Rows are points. The points of each table are mixes of a few directions, plus a little noise. Count the directions of each table, and those that both share. Where both have some left over, give the other angles between the two spaces (their principal angles), to ten degrees, smallest first.

First (5 x 2):
[[ -1  -6]
 [  5  22]
 [ 15  60]
 [ -4 -16]
 [-15 -60]]
Second, 4 rows:
[[-51   3]
 [ 38  -3]
 [ 42  -3]
 [-29   2]]
Directions: first 1, second 1, shared 0; angles 80

First (6 x 6):
[[ 26  42  19 -15  35  -9]
 [ -8 -13  -6   5 -11   3]
 [-12 -20  -9   7 -16   4]
 [-36 -58 -27  20 -48  12]
 [ -3  -5  -2   2  -4   1]
 [ 33  53  24 -18  44 -11]]
Second (9 x 6):
[[-21 -33  16  24   4 -26]
 [-20 -52 -17   5 -60 -46]
 [  4  22  -6  -1  22  54]
 [ -4   5  33  19  47  -9]
 [  0  11 -23  -6  -6  57]
 [ 36  34  -6 -39 -19 -40]
 [  2   3   1  -1   3   2]
 [  9   8   6  -7   1 -20]
 [ -5   1  -3   6   8  28]]
Directions: first 1, second 3, shared 1

First (9 x 9):
[[  0  -2  -4  -3  -1  -1   0  -4   1]
 [ -2 -33 -51 -36 -10 -10  -7 -60  20]
 [  1  21  33  23   6   6   5  39 -13]
 [  1  24  37  26   7   7   5  44 -15]
 [  1  22  34  24   7   6   5  40 -14]
 [ -1 -20 -31 -22  -6  -6  -4 -36  12]
 [  0  -7 -10  -7  -2  -2  -2 -12   4]
 [  0  -5  -8  -6  -2  -1  -1 -10   3]
 [  0   0   0   0   0   0   0   0   0]]
Second (9 x 9):
[[ 30 -11  21  12   2  30  11  12  21]
 [-47  17 -32 -19  -4 -47 -16 -18 -33]
 [-19   7 -13  -8  -1 -19  -7  -7 -13]
 [ 31 -11  21  13   2  31  11  12  21]
 [-26   9 -18 -11  -2 -25  -9 -10 -18]
 [ 26  -9  18  10   2  25   9  10  18]
 [ 14  -5  10   6   1  14   5   6  10]
 [ 22  -8  15   9   2  22   8   9  15]
 [-31  11 -21 -13  -2 -31 -11 -12 -21]]
Directions: first 1, second 1, shared 0; angles 70

First, 11 rows:
[[  3   1  20 -32  -6 -17 -12   6 -23   5  24 -16]
 [  7  -9   4  -7  -7   0  -9   8   0 -11  19 -16]
 [-20  14   0  18  12   4  20 -19 -17  21 -39  33]
 [ 15 -27 -19  33 -12  28  -5  12  35 -39  15 -18]
 [ 31  -2 -24  -2 -13   6 -18  13  55 -27  30 -11]
 [ -9  13  13   4  -7   4   4 -14 -25   6 -11  27]
 [  3 -48  -4  23  -2  20  -2  23   8 -34  20 -52]
 [-26 -16   4  14  24  -1  21  -1 -25  18 -29 -15]
 [ -8  15  14  -7  -3  -5   2 -11 -24  13  -9  22]
 [ -1  46  10 -49   7 -37  -4 -14 -12  42  -6  31]
 [  5  13 -20   5   7   0   4  -5  29   6 -14  16]]
Second (11 x 12):
[[-31  28  23   4   7  -4  12  -4 -25   5  29 -10]
 [ 35 -35 -30  -6  -4   9  -4  10  26   4 -33   4]
 [ 29 -33 -40  -4  11  15  19  10   9  32 -24  -9]
 [-47  23  50  14 -15  16 -13 -29 -24 -33  28  23]
 [ 13  13  -7   5  -1 -32 -28 -22  -3 -11   1  29]
 [ 25  27 -16 -11   9 -60 -16  15  11   2   2 -10]
 [-15 -23  13   0  -8  45  17   9   5  -3  -6 -11]
 [-22 -17  17   7  -9  43  11  -8  -7  -6   0   5]
 [ 12 -15 -22  -4  11   9  21  13   2  27  -9 -18]
 [-23  13  30   2 -10   5  -5  -1  -2 -22  13   0]
 [ 24  18 -18  -7   8 -47 -14   7   8   4  -1  -2]]
Directions: first 4, second 4, shared 0; angles 30, 50, 50, 60

First, 9 rows:
[[ 21 -23 -12   1 -10  22  19  20  29   4   9 -27   2  22   7  14   0  16]
 [  1  48 -19 -32  -9   9   4  11 -25   6   4  27  -1  20 -22 -12  20 -22]
 [-52 -18   5 -22 -12  10  -9 -10 -28 -19 -16  10 -24  -4 -23 -22  17   1]
 [ 11  48 -33 -24  -2  14   9  -3   6   5  -3   9  -3  12   7   9   7  -9]
 [ 17 -36  41  32   5 -26  -8  23 -14   8  21   0  22  -2 -16 -13  -8  -3]
 [  5   1  -1  20  16 -12  -5 -25  24  -1 -10 -11   1 -25  34  19 -20  10]
 [ 25   6  -9  12   7  -1   6  -2  26   7   3 -13   8  -2  23  19 -13   6]
 [  5 -33  29  16  -3 -12  -5  21 -15   3  15   0  11   5 -20 -14   1  -1]
 [-33   7  -2  -3   8  -6 -13 -34  -5 -13 -22   7 -16 -27  12   0  -4   2]]
Second:
[[-16  24 -10 -26 -27  -4  -8 -14 -29  -2  -2  26 -12 -27 -36 -27  25 -19]
 [-28   8  11  -4  26   1  -8   2 -21  -8 -12  13  -2  24   8   1  -5  -4]
 [ 18  -7  -6   5 -12   0   5   0  15   5   7 -10   3 -11  -1   2   1   4]
 [ 32 -19  -5  17  -7   1  11   6  33   8  11 -25   8  -7  12  14  -9  13]
 [  3 -12   8  14  20   3   3   8  12   0  -1 -12   6  20  22  16 -15  10]
 [ 29 -21   0  20   3   2  10   9  33   7   9 -26  10   4  20  19 -14  15]
 [  1  16 -14 -20 -36  -4  -3 -13 -13   2   4  14  -9 -36 -35 -23  24 -14]
 [ 18 -22   7  23  21   4   8  12  28   3   3 -25  11  21  32  25 -22  17]
 [ -4  19 -13 -22 -35  -4  -5 -14 -19   1   2  18 -10 -35 -36 -26  25 -16]
 [-60  22  20 -14  43   1 -17   0 -50 -17 -24  33  -8  42   6  -6  -4 -12]
 [  7  -7   1   7   4   1   3   3  10   2   2  -8   3   4   8   7  -5   5]]
Directions: first 4, second 2, shared 1; angles 80

First:
[[-28  33 -26   3 -44   9  23  -8  -7  -2 -16  13   8 -12  36  15  13  36
    1   0  19   0   5 -12]
 [ 20 -24  19  -2  32  -7 -17   6   5   1  11 -10  -6   8 -26 -11  -9 -26
   -1   0 -14   0  -3   8]
 [  3  -3   3   0   5  -1  -2   1   1   0   2  -1  -1   1  -4  -2  -1  -4
    0   0  -2   0   0   1]
 [ 10 -11   9  -1  15  -3  -8   3   2   1   5  -5  -3   4 -12  -5  -4 -12
    0   0  -6   0  -2   4]
 [ 14 -17  14  -2  23  -5 -12   4   3   1   8  -7  -4   6 -19  -8  -7 -19
   -1   0 -10   0  -2   6]
 [ 10 -12  10  -1  17  -3  -9   3   2   1   6  -5  -3   4 -14  -5  -5 -13
    0   0  -7   0  -2   4]
 [ 16 -19  15  -2  26  -5 -13   5   4   1   9  -8  -5   7 -21  -9  -8 -21
   -1   0 -11   0  -3   7]
 [ 10 -12  10  -1  16  -3  -8   3   2   1   6  -5  -3   4 -13  -5  -5 -13
   -1   0  -7   0  -2   4]
 [-38  44 -36   4 -60  13  31 -11  -9  -2 -21  18  11 -16  49  20  18  49
    2   0  25   0   6 -16]
 [  8  -9   7  -1  13  -3  -6   2   2   0   4  -4  -2   3 -10  -4  -4 -10
    0   0  -5   0  -1   3]
 [-26  31 -25   3 -42   9  22  -8  -6  -1 -15  13   7 -11  35  14  12  34
    1   0  18   0   4 -11]]
Second (8 x 24):
[[-27  37 -20  -6 -33  -1  35  -5 -14  -4  -5  12   2  -3  40   2  19  13
   -3   1  14   6   4  -1]
 [  9 -19   0  14  -1  12 -27  -1  15   4 -11  -3   5  -8 -20  14 -14  23
    6  -2   0  -8  -1 -13]
 [  5   2  14 -16  24 -17  16   5 -11  -3  19  -4 -10  15   1 -22   7 -42
   -7   2 -10   9  -2  19]
 [ 23 -24  26  -9  44 -15 -11   9   0   0  20 -12 -10  15 -28 -21  -7 -46
   -4   1 -19   3  -4  17]
 [-20  23 -19   2 -31   7  16  -6  -5  -1 -11   9   6  -8  26  10   9  25
    1   0  13   0   3  -8]
 [ 13 -19   8   6  13   4 -21   2  10   2  -1  -6   0  -1 -21   3 -11   1
    3  -1  -6  -4  -2  -3]
 [  3 -11  -6  14 -11  14 -21  -3  12   3 -14   0   7 -11 -11  16 -10  29
    6  -1   4  -8   0 -15]
 [ -7  12  -4  -5  -6  -3  13  -1  -6  -2   2   3  -1   2  13  -3   7  -3
   -2   0   2   3   1   3]]
Directions: first 1, second 2, shared 1

First:
[[-18   6   3  -2 -17 -19 -30  15   4 -18 -21  -7  -1  -1   2  -1  -7   7
    0 -11  -7  -9   2 -10  15  -4   1   9 -11 -11   5  -6]
 [-20   2   7  11 -14   5  -7 -10   9 -12  13   1  31   5  -8 -13   3  17
   23   7   2 -22 -10  -4  31  30  10   2 -18  -6  24 -28]
 [ 30 -12   9 -13  25  22  41  11 -11  17 -14   0 -30   6  15   8  -5  -2
   -8  13  14  28  -5  32 -16 -19 -20  -7  12  -1 -30   7]
 [-13   5  -6  -4 -16   1 -16 -10  11  -7  14  -1  30   2 -26 -15 -14   8
   17   6   7 -14  -2  -6   8   8   4  -5  -8  -5  19 -11]
 [ 16   1 -13 -16  17  -5  48  -5 -17  -8  -9  -2 -10   6 -11  -4 -21 -12
   -4  18  20  37  27  14 -42 -22 -19   2   0  17 -16   5]
 [  0   5  -8   5   3 -19  -7   1  -6  -2  -4   1 -15  -7   9  11  10 -15
  -17 -14 -13   4  13 -15 -15  -8   5   7   7  11  -5  17]
 [ 18  -8  -2  -4   7  35   9 -17  10  30  36   7  20   0 -20  -8  -2   1
   10  12  10  -6 -18  12  -4   6   1 -22  16  -1   4   5]
 [  0  -3   8   7  -1   3 -21   8   5  11   0   1  -9  -5  14   9  15   1
   -7 -13 -13 -12 -14  -4  14   3   7  -2   8  -7  -2   7]
 [-12   5   3  15  -3 -23 -16   8  -6 -12 -14  -1 -16  -6  23  13  20  -5
  -14 -18 -20  -6   7 -18   8   6  10  15  -4   5   1   4]]
Second, 9 rows:
[[  8  -4   4 -15  -3   7 -15  16   5   9 -12  -4 -10   0  -1   1 -13   3
   -3  -3   3   3  -9  11   0 -19  -9  -8   8 -14 -12   8]
 [ 17   3 -23   9  20  -5  35 -30 -13  12  32  10   1  -6 -10   5  13 -28
  -14   3  -2  16  23 -12 -44   0   7  -1  15  34  -1  23]
 [-14   2  10   5  -9  -9 -15  12   1 -14 -18  -4  -4   1  13   1   3  10
    3  -6  -6  -8  -4  -3  21   6   2   9 -12 -10   3 -12]
 [  9  -6   1  -6  -4  26 -20  -4  16  27  25   3  16  -3 -16  -5  -4   4
    8   1   3 -16 -24   6   8  -1   3 -21  15 -12   4   8]
 [ -8   7  -8  -8 -13 -17 -34   9   6  -5  -8  -5  -1  -6  -9   1 -10  -5
   -8 -14  -8  -5   6 -14  -5 -16   2   1   4  -4   1  13]
 [ 15  -5   4 -23   3   4  -7  24   0   8 -26  -7 -26   1   3   5 -20   0
  -10  -2   7  16  -3  18 -11 -35 -18  -7  11 -14 -25  14]
 [-10  -1  12  14   1  -3  12   2  -5 -14  -9   1  -2   4  19   2  14   9
    6   2  -4  -4  -2   0  21  21   4  12 -15   0   5 -19]
 [ -6   7 -17  18  12  -9  60 -42 -16 -20  29   9  29   6 -16 -13   7 -10
   13  24  12  12  31 -10 -23  31   7  12 -18  36  20 -19]
 [-10  -4  18   6  -7   6 -16  14   6  -3 -13  -2  -3   2  17   2   8  16
    7  -4  -6 -15 -19   4  33  12   2   3  -8 -17   2 -15]]
Directions: first 5, second 5, shared 5

First, 8 rows:
[[  6  31 -26  -4  -7  -1   6 -31 -16  -3  18 -30 -28  14  46  31  -4 -29
    6  26  -4  14 -11 -14  -5   3  13 -13  11  -9  12   5]
 [-11  -4  15  -8 -10 -15  21  -1  -7  21   6 -52  -4  14 -30  -1  14  -7
  -16  22  11  10 -19   0  17 -12 -12  25  24  10  -9 -11]
 [ 14 -39  -6  28 -16  -5 -23  -4  10   8  13   2   6   4  13 -21  13 -23
  -18  37  18  37 -16   6   1 -20  21   2  36  -8  -5  -8]
 [  9  12   1   0  14   8 -12  -3  15  11  -1  12   5  -2  11  -5   9   0
    6 -22  -7  -1   1   4   9  -3  21  -1   5 -26   7  -1]
 [-23 -42  -7 -24 -15  -7  31  13   4  -7 -22   5  20 -16 -34  -8  -8  38
  -21  -4  -4 -21  11  -5 -13  12 -24  -9 -38  38  -5  19]
 [ -4  26  11  -9  19  12 -10  10  -1  -7 -14  36  12  -9 -20  14  -5  17
   17 -48  -4 -33  12   9   8  11 -11   4 -24  -2   3   4]
 [ -7  -8  16  -6   5  -4  20  19   6  -2  -9 -10  -1  -5 -14 -23  -7  23
    2  -4 -13  -8  15  -4  -9   5 -13   2 -14   8  -7  -3]
 [ 16  24  -4  23  10  12 -33  -3 -10 -21   8  36  -9   0  28  13 -12 -18
   24  -5   3   1   6   4  -7   5   5  -9   1 -11   4  -4]]
Second (11 x 32):
[[ -2  26 -20  -9   0  -8   4   3 -17  -7  -5   6 -10  11   4 -14 -13   2
  -15 -60 -41 -11  27   2  -6  15   3   5 -12 -21  29 -21]
 [ -1 -20  -2  27 -23 -18  -8  15 -29 -21   8  -2 -10  12 -12 -23 -16 -16
  -18  15   0  19   9   5 -15  -1 -22  15  15  17  -1 -28]
 [  1  21   2 -33  28  23   9 -20  37  26 -10   3  14 -17  16  31  21  20
   24 -12   4 -23 -14  -6  18   0  26 -20 -19 -19  -1  38]
 [  0 -33 -29   0 -17  11 -11 -23   6 -11   1  27  15 -16  24  38   0  -6
    0  45  32   4 -21  -7  -9   0   5 -32 -12  27  -6  40]
 [ -1 -21 -12  21 -23 -12  -9   7 -24 -20   6   6  -6   7  -3 -10 -15 -14
  -17  16   3  15   5   2 -15   1 -15   4   7  18   1 -15]
 [ -1  23 -15 -25  15  11   6 -14  14  10  -9   9   5  -6  15  17   5  12
    6 -34 -16 -19   3  -4   6   9  19 -14 -20 -19  15  18]
 [  1  28  33   1  17  -9  10  22  -2  13   0 -27 -12  13 -24 -34   3   5
    4 -32 -23  -2  15   6  10  -4  -5  30  14 -22   0 -34]
 [  1 -23   5   5  -3   8  -5  -8  12   2   3   3  10 -11   4  18   8  -2
    9  46  32   7 -21  -3   2  -9   0 -12   3  18 -18  23]
 [ -1  24   4  -3   6  -8   6  11 -10   1  -2  -9 -10  12  -9 -22  -6   2
   -6 -43 -30  -5  20   4   1   6  -2  16   1 -19  14 -26]
 [  0 -23  -7  14 -16  -4  -8   0 -10 -12   5   6   1   0   1   2  -6 -10
   -7  28  15  12  -5   0  -9  -3  -9  -3   5  19  -6   1]
 [  3  -1  41   2  18   6   5   7  22  20   3 -23   4  -5 -16  -3  19   7
   21  30  23   3 -18   1  16 -16   0  11  16   0 -26   5]]
Directions: first 6, second 3, shared 2; angles 70

First (11 x 32):
[[ -1   2 -14  19  -5  11   4 -15   1   6  18   5  -4  -2 -24  27 -16  -7
  -10 -12  19  10  -8   0   8  -5  25  40  -1 -17  -9  13]
 [  3  -2   6  -7   0  -5  -1   6   9   9  -1  -1  -3   6   7  -6   0  -4
   -2   6   0   0  -3  -4  -4 -14  -1   2  -3  -1   6  -5]
 [-10  10 -12  12   0   6  -1 -20 -27 -22   9   3   7 -19 -18  15   7  21
    8 -15  -2  -3   5   9  10  48  -4 -17   9  10 -20   9]
 [  1  13   5 -14  -3 -16  -7 -20   2  21  28   7 -10   1  -4  13   9  14
   -4  -1   6  -2 -14 -12  -4  12  -4  -1   1   3  -8  -5]
 [  0 -10   5  -1   6   4   2  22  -4 -21 -31  -7  11  -1  18 -26   5  -4
   10   8 -17  -5  16   9  -2  -2 -14 -27   0  10  10  -5]
 [  6 -25  15  -7   9   6   6  52  11 -22 -60 -15  14  11  40 -53   0 -24
   11  22 -27  -5  24  10  -8 -37 -18 -30  -5   8  30 -12]
 [ -1   2 -11  14  -4   8   3 -12   2   7  15   4  -4  -1 -19  21 -13  -6
   -9  -9  16   8  -7  -1   6  -6  20  33  -1 -14  -6  10]
 [  2   5  16 -26   2 -19  -8   2   1   9   2   0  -3   3  19 -15  19  14
    6  10 -13 -10  -2  -8 -10  10 -24 -35   1  16   3 -15]
 [  2  -3   0   1   0   1   1   4   6   4  -2   0  -1   4   1  -1  -5  -7
   -3   2   3   2  -1  -1  -1 -12   5  10  -2  -5   4   0]
 [ -8  -1 -21  31   0  22   7  -9 -20 -28  -5   0  10 -16 -24  16 -11   0
    2 -17   5   5   9  15  14  22  14  12   5  -5 -13  18]
 [  7   8  12 -22  -4 -20  -7 -10  18  37  27   6 -16  13   4   7   4   2
  -10   7  10   0 -19 -18  -9 -17   1  13  -5  -4   3 -10]]
Second, 11 rows:
[[ -3  10   7  -2  26  12   7  23  -3 -24  -6 -15   3   5   6  -5   2   5
    7   8 -15  -5  22   9 -11   4 -20 -26  13  24   8   2]
 [ -2   2  -3   9  -3   9   4   3  -5  -9 -18  -2   6  -8   1  -7  -5  -8
    2   3   1  -2   7   8   8  -4   3  -3   2  -5  -2   8]
 [ -2 -16 -15  10 -20  -6  -7 -22 -11   3   6  11   4 -10 -12   8   3   6
   -1 -20   8   6 -14  -3  11  21  15  16  -9 -14 -10   0]
 [-10  38   3  12  26  26  16  12 -17 -36 -12 -15   6 -13  -5   3  -6   3
   10  13 -10 -15  32  21   3  15 -20 -38  24  24 -11  23]
 [  5  40  28 -25  30   1   9  24  24  17  15 -15 -18  19  15   1  -5  -6
   -5  35  -2 -12  11  -5 -21 -37 -22 -17  15  20  12   2]
 [  6  -3   7  -5  -5  -2   3  13  14  13 -15   0  -2   7  13 -14  -7 -18
   -4  13   3  -1  -3  -3   0 -33   5   8  -5 -11  10  -1]
 [  0  17   7  -1   7   5   5   6   4   1  -6  -4  -3   0   4  -1  -5  -8
    0  14   1  -7   6   3   1 -14  -5  -7   7   2   0   8]
 [ -2 -17 -16  11 -21  -8  -9 -27 -13   4   9  13   4 -12 -14  11   4   9
   -1 -24   9   6 -15  -3  12  26  16  17  -9 -14 -13  -1]
 [  9 -30   5 -13 -12 -16  -7   9  21  24  -4   5  -4  17  14 -15   2 -11
   -6   0   2   9 -15 -13  -8 -30   9  22 -16 -13  19 -19]
 [  0 -15  -3 -11   6 -15 -11  -9  -2   5  34   4  -4   9  -9  12  15  25
    0 -20  -6  10 -11 -11 -15  29  -4   4  -4  15   3 -18]
 [  0 -27 -20  16 -33  -8 -10 -29 -12   6  -2  18   8 -14 -13   5   1   2
   -2 -25  13  10 -20  -3  18  20  24  26 -16 -25 -13  -1]]
Directions: first 3, second 4, shared 2; angles 50

First:
[[  4  -4  -2  -4   1  -5  -2   6   2  -5   1  -3  -4   1   2  -9   1  -6
    5  -7  -3 -12  -7  -4 -18   2   2   0   4  -3   6   2]
 [  1  -2   4   4  -4   0  -1   3  -5  -4  -3   1   1  -2  -1   3  -5  -1
    0   5   3   3   2   2   5   0   5   4   0  -3   1   4]
 [ -4   4   2   3  -1   5   2  -6  -2   6  -1   3   4  -1  -2   9  -1   6
   -5   7   2  12   7   4  18  -2  -2  -1  -4   4  -6  -3]
 [ -3   6  -4  -3   6   2   3  -7   6   9   4   0   1   2   1   2   6   5
   -3  -3  -3   3   2   0   5  -1  -8  -5  -2   6  -6  -7]
 [ -2   3  -3  -3   4   1   2  -4   4   5   3   0   0   2   1   0   4   2
   -1  -3  -3   0   0  -1   0   0  -5  -3  -1   3  -3  -4]
 [ -4   7  -2  -1   4   4   4  -9   4   9   2   2   2   1   0   6   4   7
   -5   1  -1   8   4   2  12  -2  -7  -4  -3   6  -7  -7]
 [ -6  13 -12 -12  16   3   8 -15  19  19  11  -1  -2   7   4  -1  17   9
   -3 -15 -11  -3  -1  -3  -1  -1 -21 -14  -2  14 -11 -17]
 [ -5   2  11  14 -10   9   1  -5 -14   3  -9   8   9  -6  -6  21 -11   9
  -10  23  11  27  16  11  40  -4   7   6  -7   0  -7   4]
 [ 10 -10 -11 -16   8 -14  -5  14  12 -13   8 -11 -13   5   7 -31   9 -17
   16 -28 -11 -40 -23 -15 -60   7   0  -3  12  -6  16   2]
 [  1  -8  13  16 -16   3  -5   8 -20 -11 -12   5   6  -8  -6  11 -17  -1
   -3  22  13  16   9   7  21  -2  17  12  -2  -9   4  14]
 [  8 -12   3   2  -7  -7  -7  16  -7 -17  -4  -4  -4  -3   0 -12  -8 -12
    8  -2   2 -14  -8  -4 -23   3  13   8   6 -11  14  12]]
Second:
[[  3  -2   3   6  -5  -4   0   3   2   0  -2   7  -6  -2  -3  -9  -4  -1
   -2  -1   5  -7   3   1  -8   6   5   0  -3   3   8   2]
 [ -8  18   5   7  -1  -8  28 -15  -5  -5  -4  17   1  -4  -1 -22  -4   4
   -3 -16  14   7  -1  10   2  21  -5  -8 -19  -1 -11   7]
 [ -2   0  -5  -1   2  -1   0   0   0   2  -1   0   0  -1   3   0  -1   0
    2   1   0  -2  -1   2   2  -1  -1   3   0  -2   3   0]
 [ -9  -3 -24 -27  23  15 -15  -3  -3   7   6 -33  20   5  18  42  14   1
   12  15 -26  17 -13  -6  32 -34 -16  12  20 -16 -17 -10]
 [  8  -4  12  20 -16 -12   2   7   4  -1  -5  23 -17  -5 -11 -28 -11  -2
   -6  -5  18 -21  10   4 -25  21  15  -2 -11  10  24   6]
 [  9  -6  16   0  -7   6  -9   7   3  -5   4  -6  -3   5 -10   5   3  -2
   -6   1  -4   4   3  -9 -10  -4   5 -10   6   9  -7  -2]
 [  5  -8   0   1  -3   1 -11   8   3   2   1  -3  -3   1  -2   4   0  -2
    0   6  -3  -7   3  -3  -6  -5   5   3   6   3   9  -2]
 [  3  -2   4   1  -2   1  -3   3   1  -1   1   0  -2   1  -3   0   0  -1
   -1   1   0  -1   1  -2  -4   0   2  -2   1   3   1   0]
 [ -8   8 -11  -8  10   2   8  -9  -4   1   0  -5   9  -1   9   6   3   2
    5  -1  -4   9  -6   3  16  -4 -10   3  -1  -9 -10  -1]]
Directions: first 2, second 3, shared 0; angles 50, 90

First (11 x 32):
[[  1  -1  -6   2 -23  -6 -22   5  -6   8 -23  -8   6  -7 -11   9  18  -7
  -18   3  -7  -4  -1   6 -15   7  -3   2 -20 -12   2  -4]
 [  4   0   3   4   3  -9  -2 -10   0  -1   0  -2   1  10   8  -1  -4  -4
    9  -3   8   6   2  -6   0  -3  -9  -7   5   4   0  -3]
 [ -1   3   6   0  31  -3  20  -6   9 -14  34   9  -5  13  23  -7 -33   7
   25   0  -3   0  11  -3  14 -11   5  -9  25  16  -6   8]
 [-14   0  -5 -11  26  -3  -2  24   4 -17  30  12  -8  -9  12   7 -28   8
   -4  17 -50 -26  33  26 -10   3  20  -9  -9  -4 -13  19]
 [  6  -5   8  -3  -5  19  16 -10 -11  10 -24  -2  -5  -4 -22  -8  37   1
   -2 -17  43  22 -26 -16  11   6 -19   8  -2  -3  13 -16]
 [ -2  -3  -3  -1   1 -14 -20   6  -5  -4  -5  -2   0  -1   3  10  -1  -6
   -8   8 -21  -9  18  12 -18   7  -4 -11 -18  -9  -5   2]
 [  1   0   1   2   4  -6  -2  -4   1  -2   2  -1   0   5   5   1  -5  -2
    4   0   0   1   4  -1  -1  -1  -3  -4   2   2  -1   0]
 [ -3   8  -8   6 -13  -4  -6   5  12   3  12  -1   8  -1   7   1 -20   1
   -1   8 -18 -12   1   4   2  -9  21   8  10   5  -4   9]
 [ -4   2  -3   0   9 -11  -7   5   6  -8  17   2   0   3  15   4 -24   1
    4  10 -25 -12  18  10  -6  -3  10  -7   2   3  -8  10]
 [  6   1  10   1   8  21  35 -16   3   4   4   4  -4   6  -4 -17   7   7
   18 -17  44  23 -27 -23  29  -8  -6  11  27  14   9  -8]
 [  6  -4  -3   0 -39  16 -10   0 -13  22 -47 -11   5 -15 -36   1  53  -6
  -27 -10  29  12 -30  -8  -5  11 -12  17 -21 -16  14 -17]]
Second (9 x 32):
[[ -5  -9   2  -6   9  22   3  -2  -6  -5  -8   6  -2   2  -6  -5  17   0
   -5 -16  15  15  -8  -7  10   2 -12   0   7  -4  13   7]
 [  1   0  -7   0   8  -3   0  -3  -9   2 -10 -15   2  -5   7 -10  -1 -18
    6  11   6  -9  11  -9  -3   2 -11  -8 -14   7   5 -10]
 [  1  10  16  13  -3 -42 -32 -10   7   0  25   0  -7  15  17  19 -19  10
    2   6  -6 -12   7  24 -37 -13   6 -12  -2  12  -9  -9]
 [  1  -3  -7   6 -34   7 -14   6  14   4   1   5  13  -1 -16   5   1   5
  -19   0 -15   1 -13   6   0  -5  20  15  13  -3  -5  19]
 [  8   7   0 -14  33   9  60   3  -7  -1  -3   0 -12  -9   2 -18  -6   1
   32   5  12   2   6 -19  32  14 -10   2  -5  -2 -10 -20]
 [ -8  12   2  -9  31 -15   4   6 -11  -4  -3   1 -15   0  24   8 -10   3
   15  -3 -12 -11  21   6  -1  11 -11 -14 -20 -15   1 -16]
 [  4 -16  -3  14 -43  15 -26  -6  12   3   1  -1  20   2 -25  -2  14  -5
  -29  -1   7  11 -23   0  -8 -15  14  13  21  14   6  25]
 [ -3  13  -5 -12  30 -10  22   8 -10  -1  -7  -5 -12  -8  20  -1 -13  -3
   22   6 -11 -14  22  -3  10  15 -10  -9 -23 -14  -5 -20]
 [  2 -14   2   9 -31  18 -17  -3  12   1   5   8  11   4 -23   2  13   5
  -24  -9   6  16 -25   2   0 -12  12  14  23   5   4  25]]
Directions: first 4, second 5, shared 1; angles 30, 50, 50
